Every row gives one point. The last column is the point's height on a tilted bowl or saddle (a function of degree 2), plus a little noise. Along how many of its main directions does it bend up, bend down or stay straight?

Points (10 x 3):
[[ 54 -23  11]
 [ 41  24  37]
 [-10  -1  -1]
 [ 10  -5   3]
 [-71  -8  37]
 [-28  28 -26]
 [ 11 -13   3]
 [ 30 -59 -22]
 [ 65  34  86]
 [-12   0  -2]]
Directions: 1 up, 1 down, 0 straight

Points:
[[-15   0  15  20]
 [-82  28 -73  36]
 [-19 -14 -11  24]
 [ 77   6   9 -42]
 [ 54 -33 -10  26]
 [-24   6 -15  31]
 [ -8  31  17  29]
 [ 49 -58 -65  95]
 [ 21  17  68   3]
 [-32   1  23  17]
 [  8   0  25  14]
 [-26 -27  26  -3]
 [ -3  -5  18  17]
 [ 28   9 -32  23]
 [-65  40  19  45]
 [ 13  46 -44  21]
 [-41  11  17  22]
 [ 11 -27  -2  26]]
Directions: 1 up, 1 down, 1 straight

Points:
[[  16  -20    0   44    0]
 [  14    3  -44    8  -25]
 [ -75   31  -71   50   18]
 [ -21  -40   30  -18    3]
 [ -11   55   14   42  -14]
 [  36  -29   11  -40   -1]
 [ -27   46  -58   22  -49]
 [   6  -39  -31   10    2]
 [  24   34   -2  -17   13]
 [  39   21  -63   21 -103]
 [  13   40  -38   19  -39]
 [ -38   36  -45  -14  -37]
 [ -18  -25  -43  -29  -13]
 [  32  -22   23  -42    5]
 [ -45   30  -67   -1  -52]
 [  58   -8  -17  -38   -4]
 [   2    1    3  -22   18]
 [   4    8  -23  -13    6]
 [  39   19   28  -20   19]
 [ -40   64   48   28  -43]
 [  49  -24   -9  -23  -15]
 [  -7    4   10  -50    3]
 [  58  -27   60   -4  -58]]
Directions: 1 up, 3 down, 0 straight

Points (42 x 7):
[[ 94 -27  29  13  51 -11 -44]
 [-27  47  20  -5   0 -38   2]
 [ 49  24 -51 -41  75 -33 -62]
 [-18  23   5  42  -5  -1 -13]
 [-53  45  -9  14   7 -20  -1]
 [ -2  18 -19   4  49 -41  -7]
 [-86 -21 -27  10 -30  30 -15]
 [-11  21 -32 -58  -5  60 -42]
 [ 27  20 -70  59  22  -5 -85]
 [-15 -53   2  39 -24  36 -40]
 [ 71  16  61  26  10  26 -41]
 [ 22  14   9  16   3  40 -23]
 [ 14  23  12 -22 -13 -26   8]
 [ 41 -30  26 -31  27  -9   2]
 [ 10  13 -54 -51  39  -9 -28]
 [-30 -32  24  58 -11  46 -37]
 [-26  16 -39 -42 -10  71 -47]
 [-25 -16 -38 -22  48 -20  -1]
 [ -8 -16   2  14 -13 -11   3]
 [ -2 -39  34  76 -13  34 -56]
 [-49  51  43  20 -46  -5 -32]
 [-38  -1  -4  -2   0 -25  16]
 [ 96 -13   5 -28  91  -9 -71]
 [-30  23 -19  41  15  29 -22]
 [ 27   4 -13 -41 -26 -15  -3]
 [-51   2 -22  -8  32 -45  13]
 [ 22  -2  25  -7   3  33  -5]
 [  6 -15  41 -32  14 -10  18]
 [ -3 -29  91  88  -8 -43 -72]
 [-24 -56  20  13  13 -15   1]
 [-29  56 -24  -6  17 -45 -14]
 [-22   4 -33 -22  -1   5   0]
 [-40   9 -35 -11 -39  15 -18]
 [ -9  21 -43   9  55   9 -24]
 [-23 -19 -30 -57 -40 -83 -42]
 [  3  17  22  44  13   2 -14]
 [-33  12 -58  26 -37 -37 -46]
 [-35  40  22  12   0 -24   3]
 [ 17 -35 -30  22 -31  11 -38]
 [ 24  33 -18 -15  17  20 -20]
 [-13 -21 -49 -10   6 -45 -20]
 [ 66 -29  -2 -29 -78  10 -36]]
Directions: 0 up, 5 down, 1 straight

Points, 70 rows:
[[ 21   1 -21  13  45  50  26  -1  29]
 [ -5 -18  -4  25  32 -33 -59  47  34]
 [ 63  29  17  -9  -5 -13  36   9  28]
 [ 17  -8  -6 -55  18 -31  -8 -47  -3]
 [ -6 -16  23  75  -7 -85  24  61  63]
 [-53 -27 -67   6   2 -65  36  -4  30]
 [ -1  52 -17   9  15 -27 -31   6  23]
 [  2  10  36 -44  52 -11 -23 -16   1]
 [-25  -2  13  36 -55  25 -11 -77  14]
 [-48 -64 -33 -22  -5 -19  36  60  35]
 [-37 -10  12  -6  -2  22  66  33  29]
 [ 35 -17   9  14 -40  14 -52  41  48]
 [ 21  40 -15 -34  52 -34 -34 -61  10]
 [  2 -38  31 -85 -49   8  -6  14  31]
 [ 46 -37  39  34  26  45 -59 -35  48]
 [ 17 -79  64 -25  18 -13 -76 -16  34]
 [ -6  -2  -3  38  73  15 -43  50  55]
 [-49  -4  41 -30 -15   8 -38 -53   4]
 [-52 -45   0  15  -2  -1 -17 -38   9]
 [-22 -20 -14 -45   1  -5 -33 -26   2]
 [-37 -48 -30   9   8 -28  -8   1  12]
 [ 55  17 -26  29  15  14   4  35  45]
 [ -5 -11   7  39 -27  10  12  10  19]
 [-38 -13 -13  10  14 -15  -4  38  15]
 [ 15  24 -25  74  32 -35 -14  -6  41]
 [  4  -4 -23  19  -1  13   8   4  15]
 [-46  -6  14  22 -55  -5  28   7  23]
 [ 17 -78 -15  14  39  70 -10 -21  58]
 [-20 -10 -15   6  31  33  23  24  25]
 [ 19 -27  21  14  33  -9  65  63  42]
 [  9 -95   4 -28 -47  -3 -16  -5  38]
 [  7   9  15  21 -22   1 -71 -17  27]
 [ 13 -31  20 -22  -3 -33   5 -72  -4]
 [ 16  33 -18 -57   6 -55 -51  -7  15]
 [-43  59 -41  49 -14 -24 -95  47  99]
 [-37 -11 -45 -58   1 -14  25  26  21]
 [ 36  15  28  -1   0  35  28 -70   2]
 [ 37 -50  21  31 -36  28 -15  14  40]
 [-25 -63  -9  10 -31 -29  12  41  27]
 [-42 -52 -30 -11  -1   7  76  82  65]
 [ 35   0  45  24  -3   3  28  10  20]
 [ 28 -21 -43  18  15  10 -39 -83  27]
 [ 37 -57  35  75  30 -27  -8 -15  45]
 [ 20   5   5  -4 -74 -81 -62  21  52]
 [-50  42 -31  -4 -34  24 -61   9  52]
 [  0 -55  22 -34 -21 -31 -22   0   4]
 [  9   2  36 -19  10 -10 -51 -39   5]
 [ -4  36  50 -18  48  35  -6 -46  12]
 [ -6 -25  64  49 -12  32  12 -46  17]
 [-27  46   3  61  16 -23  39 -66   6]
 [ 28 -70  24  35 -16 -68  17  34  42]
 [ 20 -35 -13  26 -20  -3  14 -36  12]
 [ -3 -55  -1  -1  39  79 -30  -4  54]
 [  2  51 -80 -10 -31 -41 -17  -1  47]
 [  9  15  22  -2 -51   5  -2 -10  14]
 [ 17 -48 -56 -19  45 -13  20   3  33]
 [ 21  25 -15  -1 -20  23  -1 -39   7]
 [  9  36 -25 -33  71  34 -36 -54  29]
 [-35   6 -24  53 -24  31   9  12  36]
 [-21 -10 -22 -21 -20 -41 -19 -19   1]
 [-26 -23  36   5  -5 -29 -10 -58  -7]
 [-52  -5 -21 -14 -27  52   2   0  36]
 [-31  25 -34  27   9  34  21 -38  13]
 [-26  68  56  21   9   5   9 -15  22]
 [-27  -4  35 -23 -45  50 -21 -14  29]
 [ 33 -28 -37 -10 -44   3 -21  30  42]
 [ 31 -11 -50   1  73 -24 -47 -12  43]
 [  7   8  -6  42  -3  10   3 -15  11]
 [-30  27  39 -18 -15  57  17  21  39]
 [-39  17 -42  60  41  -4 -15  -5  37]]
Directions: 7 up, 0 down, 1 straight

Points (63 x 9):
[[  37   -3   10  -36  -16  -21   15  -16  -13]
 [   6  -11  -76   16   -6   26   59   27  -14]
 [ -25  -14   51  -17  -32   12  -49   34  -24]
 [  19    5   36   34   36  -10   26  -19  -16]
 [ -18   20  -13   -2   49  -54  -16   15  -42]
 [ -17   -6   35   -4  -51  -63   26  -39  -38]
 [   8   21   41  -50   35  -52  -53   -3  -59]
 [ -11  -38  -35  -10  -13  -12   15   13  -17]
 [  27   26    6  -12  -14  -12  -24    4  -15]
 [  23   54   21  -66   66   24  -55   49  -65]
 [ -14  -20  -21  -34    6   34    9  -24  -18]
 [  33  -71  -45   19  -27  -31  -18  -85  -55]
 [  47   19  -90  -40   29  -30   16   -2  -46]
 [   2   48  -13  -18   44  -16  -24   72  -36]
 [  46  -14  -77   13   44  -57   54   13  -47]
 [ -83  -12   -1  -62   14    6  -67  -26  -69]
 [ -21  -15  -33  -41  -51  -61   -1   10  -41]
 [  37  -21  -35    0   32   44    9    6  -13]
 [  12   20   31  -26  -10   28   -4   35   -3]
 [  -5  -20   26  -43  -61  -43   33   30  -22]
 [ -43    1   18  -53   21   -5  -25   38  -34]
 [  -2   13  -28   57   46   18  -42   18  -35]
 [ -10   -5    7  -10 -107   30   -8  -41  -36]
 [   3   30   27   17   20  -31  -26  -33  -31]
 [ -41  -15   15  -50   15   -4  -63   32  -48]
 [   4  -39  -23    8   12    5   48   14  -10]
 [  12  -24  -40  -31   12   38   15    5  -15]
 [  60  -43   15    9   -2   22   37  -46  -16]
 [ -36  -30   -2   63  -13   -4  -11  -19  -30]
 [  24   43   24   12    0    7   -4  -15  -10]
 [ -61   52   40   34  -21   25   49  -38  -23]
 [  -4   35  -13    4  -25  -45  -25    9  -30]
 [ -64   -9  -33   -9   26  -41  -33   18  -52]
 [ -27    0  -18  -48  -15   31    3    8  -17]
 [ -80   63   18  -24   37  -30   45    4  -29]
 [  -3  -20  -27  -19  -19  -61   15  -51  -42]
 [  -9   32   34  -13   11   68  -28  -29  -24]
 [  52   46   -9  -42   21    7   31    2  -13]
 [  10   24  -39   27  -10  -54    6  -41  -40]
 [  -2    1   49   13   25   11   26   23   -4]
 [ -56   18   21  -51  -57  -20  -52   32  -51]
 [ -32  -22  -29   35  -12   12   61  -40  -28]
 [   6   53   25   69   18   -6   46  -48  -26]
 [ -23  -19   40    5  -41  -21   35  -13  -14]
 [ -33   34  -86  -12  -15   20   22  -21  -41]
 [ -10  -69   72   -2   -3   -1   33    6  -22]
 [ -20    8  -35  -21  -28   11   17    2  -13]
 [  -9    9  -31   15    0   49  -11   -7  -17]
 [ -48  -38  -18  -65   21    6  -22  -35  -45]
 [  20  -36  -18   16   13   54  -58  -28  -27]
 [ -17    4   11  -60  -32   -5  -11  -35  -25]
 [ -21   24  -27   28  -36   52  -33  -17  -30]
 [   1  -34   51   61   26  -51  -20  -22  -52]
 [  14  -24    2  -12  -53   12  -41  -20  -15]
 [ -53  -23   65   86   49   -4   -2   -5  -54]
 [  26   45  -28    9   11  -17    7   -6  -16]
 [ -85   13    7    6   38   -5  -20   11  -42]
 [   7  -23  -24  -12  -14  -77   31  -31  -45]
 [   4  -15   16   71   42   25   43   86  -17]
 [ -25  -11   38   20  -48    3  -10    9  -13]
 [ -27   57   54   -6   33  -40   63  -60  -43]
 [ -31    7   29  -72  -41  -20  -39   46  -43]
 [   0  -14   23   -4  -48   19   -3  -34  -10]]
Directions: 0 up, 7 down, 1 straight
